Every row gives one point. The last column is the point's height on a tilted bowl or saddle (a function of degree 2), plus a little noise. Along how many of its main directions does it bend up, bend down or stay straight?
In the rows, 128 means zero.

Points (11 x 3):
[[ 99 184 168]
 [147 119 121]
 [151 169 124]
 [157 110 110]
 [132 110 116]
 [127  99 102]
 [127 126 134]
 [161 162 115]
 [100 208 157]
 [138 181 131]
 [170  53  25]]
Directions: 0 up, 1 down, 1 straight

Points, 10 rows:
[[114 179 155]
 [117 110 138]
 [ 95  65  59]
 [109 161 147]
 [166 153  78]
 [183  71  66]
 [128 109 145]
 [118 106 137]
 [110 121 138]
 [119  46 107]]
Directions: 0 up, 1 down, 1 straight

Points:
[[135 133 154 144]
 [118 124 116 129]
 [192 108 102 161]
 [104 137 139 130]
 [ 91  89  67 183]
 [151  56 154 185]
 [113 179 127 146]
 [ 97  52 136 186]
 [121 106 157 120]
 [148  84  80 165]
 [129  93 190  73]
 [106 126  76  95]
 [ 97 107  98 148]
 [152  94 208  79]
 [ 74  89 146 124]]
Directions: 2 up, 1 down, 0 straight

Points, 23 rows:
[[103 100 145 132  95]
 [138 188  49 141 105]
 [135 108 131  85 130]
 [130 139  89 110 140]
 [177 133 107 130 121]
 [102 108  94 187  48]
 [142 125  84 160 109]
 [116 187 140 180 110]
 [ 98 142 160 176  78]
 [ 96 122  92 157  83]
 [114 156  64 130 117]
 [162 144 116 107 132]
 [ 53 156  98 149  67]
 [152  26 158 125  94]
 [ 84 198 188 119 207]
 [174  98 120 114 132]
 [146 149 134 135 121]
 [133 134 102 143 120]
 [123 170  82 143 119]
 [114  67  32 144 131]
 [117 163 145 174  99]
 [152 199  81  72 139]
 [ 76  96 132 146  62]]
Directions: 1 up, 3 down, 0 straight

Points:
[[130 116 103  88 116]
 [153 103 110  73  99]
 [ 84 126 141 209 165]
 [184 197 121 157 204]
 [157 103 103  82  94]
 [136 136 139 146 134]
 [131 126 154 130 128]
 [141 160 162 120 132]
 [ 82 117  67  20  60]
 [ 88 194 135 141 162]
 [135 124 126 131 131]
 [ 79 129  87  99 112]
 [139 109 131  72 117]
 [124 149  89 144 139]
 [182 140 175 113  85]
 [185 110 153 192  65]
 [207 184 123  66 179]
 [141 179  99 135 175]
 [141 161 116  67 146]
 [158 102 140 135 109]
 [194 172 144 105 145]
 [154 111 115  80 106]
 [170 112  85  88  77]]
Directions: 1 up, 2 down, 1 straight

Points, 47 rows:
[[101 174  83 178 139 133  68]
 [229  70  62 143 122  92 125]
 [122  83 135 125 177 132 103]
 [120  63 118 199 110 121 176]
 [209 126 136 157 121  77 172]
 [148 182 143 184 140 109  95]
 [ 98 135 168 158 103 103  93]
 [148 142 126 112 191  80 147]
 [ 36  92 115 126 140 104 110]
 [ 62 149 149 189 124 123  28]
 [162 129 139 163 160 171 122]
 [138  79 128 129 128 166 119]
 [155 160 137  95 108 109  96]
 [ 93 126  91  83 217 129  89]
 [151 148  91 133  93 102  86]
 [103 128 120 119  80  88 109]
 [112 148  62 140 112 103  82]
 [150 125 121 115 224 111 136]
 [165 132 189  75 100 169 129]
 [155  91 156  86 143 222 148]
 [136  84 103 223 104 125 201]
 [ 77 161 129 137 110 175  98]
 [142  66 134 140  86 113 146]
 [147 162 108  71 136 155 109]
 [206 120 131 126 102  89 122]
 [104 103 158 185 127  90 120]
 [107 106 134  87  94  61 149]
 [104 103 208  96 181 149 109]
 [131 187 102  99 110 136  92]
 [175 104 121  59 110  70 102]
 [ 98 105  84 116  40  85 121]
 [147 177  77 101 113 114  76]
 [155 161 150 225 142 124 121]
 [119 175 134 130 157 127  70]
 [149 123 131 140 117 166 121]
 [167 156 208  73 136 124 160]
 [102 123 146 169 124 144  84]
 [110 108 150  54 179 143 148]
 [178 174 124 137 181 156 145]
 [129 175 156 103  80 134  99]
 [158 161 105 143 134  95 104]
 [158 131  72 101 124 150  91]
 [129 122 113  62  72 144  81]
 [171 157  95  93 135 170 124]
 [ 95  44 143 112  88 113 183]
 [103 120 172 166 161 119  57]
 [150 145 201 115 118 132 115]]
Directions: 3 up, 1 down, 2 straight
